Each row is a point. Each copy is the shape, with its points in the same order, turned, moved and blurred by noise. Is it also mirrored, or only turned?

Shape, 8 rows:
-0.013,-0.021,-0.026
-0.023,-0.018,-0.031
0.000,0.083,0.019
0.072,0.043,-0.033
-0.003,-0.031,-0.005
0.050,-0.035,-0.002
-0.018,-0.018,0.016
-0.018,0.086,-0.028
Copy 1:
-0.002,0.032,0.007
-0.017,0.032,0.003
0.002,-0.078,-0.021
0.077,-0.027,-0.030
0.001,0.026,0.032
0.054,0.024,0.043
-0.015,0.005,0.044
-0.008,-0.053,-0.056
Copy 1 is: mirrored
Copy 2, 8 rows:
0.007,-0.010,-0.024
0.002,-0.006,-0.033
-0.031,0.060,0.053
0.063,0.052,0.040
0.009,-0.028,-0.010
0.050,-0.029,0.023
-0.018,-0.024,0.004
-0.029,0.083,0.011
Copy 2 is: only turned
Copy 3, 8 rows:
-0.016,-0.021,-0.021
-0.018,-0.036,-0.021
0.080,-0.010,0.027
0.064,0.033,-0.059
-0.024,-0.003,-0.010
-0.017,0.045,-0.036
-0.021,-0.003,0.019
0.081,-0.050,-0.011
Copy 3 is: mirrored
Copy 4 (8 x 3):
0.003,-0.041,0.009
0.000,-0.051,0.018
0.043,0.051,0.056
0.076,0.019,-0.024
-0.021,-0.026,-0.005
-0.007,-0.006,-0.050
-0.033,-0.015,0.013
0.066,0.016,0.071
Copy 4 is: mirrored

Shape (10 x 4):
-0.049,0.057,-0.024,0.020
0.028,0.054,0.048,-0.040
-0.011,-0.020,0.055,0.044
-0.022,-0.028,0.061,0.014
0.037,-0.006,-0.057,0.009
-0.024,-0.013,-0.001,-0.019
0.002,-0.004,0.009,0.058
-0.088,-0.068,0.001,-0.008
-0.012,-0.001,0.031,-0.016
-0.050,-0.025,-0.015,0.011
Copy 1, 10 rows:
-0.064,0.043,0.009,-0.005
0.024,0.008,-0.003,0.067
-0.039,-0.043,-0.064,-0.002
-0.030,-0.062,-0.038,0.017
0.028,0.028,-0.006,-0.067
-0.018,-0.026,0.020,-0.017
-0.030,-0.001,-0.058,-0.030
-0.073,-0.084,0.029,-0.040
-0.015,-0.025,-0.003,0.015
-0.048,-0.029,0.013,-0.041
Copy 1 is: only turned
Copy 2 (10 x 4):
-0.016,0.051,0.033,-0.033
-0.041,-0.053,0.075,-0.005
-0.042,-0.034,-0.036,-0.032
-0.026,-0.059,-0.026,-0.047
0.037,0.007,0.008,0.048
0.022,-0.026,0.017,-0.034
-0.030,0.008,-0.034,0.007
0.057,-0.015,-0.033,-0.092
-0.004,-0.041,0.022,-0.030
0.022,0.005,-0.012,-0.044
Copy 2 is: only turned
Copy 3:
0.014,-0.018,0.008,0.095
0.007,-0.010,-0.092,0.035
0.054,-0.013,0.012,-0.008
0.038,-0.040,-0.002,-0.028
-0.027,0.062,0.006,0.030
-0.027,-0.013,0.016,0.016
0.048,0.022,0.028,0.029
-0.026,-0.069,0.064,0.001
0.006,-0.026,-0.014,0.010
-0.014,-0.020,0.042,0.024
Copy 3 is: mirrored

Shape:
0.017,0.038,0.038,0.006
0.016,-0.018,-0.010,-0.006
-0.069,-0.006,0.014,-0.034
-0.061,-0.023,0.044,-0.113
-0.005,-0.006,0.008,0.012
0.032,0.010,-0.030,0.005
-0.039,0.046,-0.053,0.028
Copy 1 (7 x 4):
0.008,0.036,0.046,0.028
0.022,-0.008,-0.021,0.015
-0.015,0.025,0.000,-0.062
0.057,0.050,0.012,-0.111
-0.004,-0.001,0.001,0.005
0.014,0.017,-0.031,0.043
-0.064,0.050,-0.040,0.018
Copy 1 is: only turned
Copy 2:
0.006,0.005,0.005,-0.044
-0.016,-0.005,-0.028,0.017
-0.032,-0.012,0.056,0.028
-0.112,0.011,0.074,0.012
-0.005,-0.020,-0.005,0.003
0.011,0.015,-0.036,0.015
0.066,0.011,0.020,0.040
Copy 2 is: only turned
Copy 3 (7 x 4):
-0.012,0.003,-0.028,-0.041
-0.019,0.004,-0.019,0.030
-0.015,-0.060,0.049,-0.011
-0.053,-0.123,0.021,-0.003
-0.015,0.013,0.020,0.004
0.016,0.015,-0.025,0.024
0.072,0.004,0.022,-0.013
Copy 3 is: mirrored

Shape (9 x 6):
-0.022,-0.021,-0.042,0.056,0.059,-0.043
-0.004,0.001,-0.024,0.063,-0.003,-0.071
0.006,0.055,0.017,0.031,-0.007,-0.025
0.026,0.045,-0.037,0.015,-0.033,-0.048
-0.004,-0.037,0.005,0.043,0.015,-0.065
0.005,0.039,-0.005,0.011,0.002,-0.007
0.065,0.015,0.013,-0.048,-0.045,0.036
-0.018,-0.037,0.010,-0.079,-0.048,0.019
-0.004,-0.025,0.001,-0.009,-0.051,0.056
Copy 1, 9 rows:
0.026,0.062,-0.060,0.049,-0.032,-0.063
0.040,0.064,-0.017,0.030,-0.064,-0.007
0.052,0.015,0.036,0.006,-0.030,-0.017
0.016,0.062,0.026,-0.029,-0.038,0.002
0.022,0.027,-0.049,0.040,-0.069,-0.013
0.020,0.018,0.023,0.001,-0.011,-0.029
-0.020,-0.035,0.020,-0.059,0.016,0.028
-0.089,-0.037,0.017,0.014,-0.015,0.017
-0.033,-0.020,0.008,0.028,0.035,0.034
Copy 1 is: only turned
Copy 2, 9 rows:
0.037,0.083,-0.001,0.055,-0.026,0.006
0.046,0.033,0.056,0.052,-0.029,0.000
0.049,-0.009,0.028,-0.005,0.012,0.006
0.026,-0.016,0.047,-0.005,-0.043,0.018
0.048,0.041,0.034,0.053,-0.030,-0.044
0.025,-0.001,0.003,-0.008,-0.006,0.018
-0.011,-0.083,-0.040,-0.029,-0.035,-0.034
-0.063,-0.007,-0.019,-0.036,-0.038,-0.086
-0.056,-0.031,-0.033,0.021,-0.005,-0.036
Copy 2 is: only turned
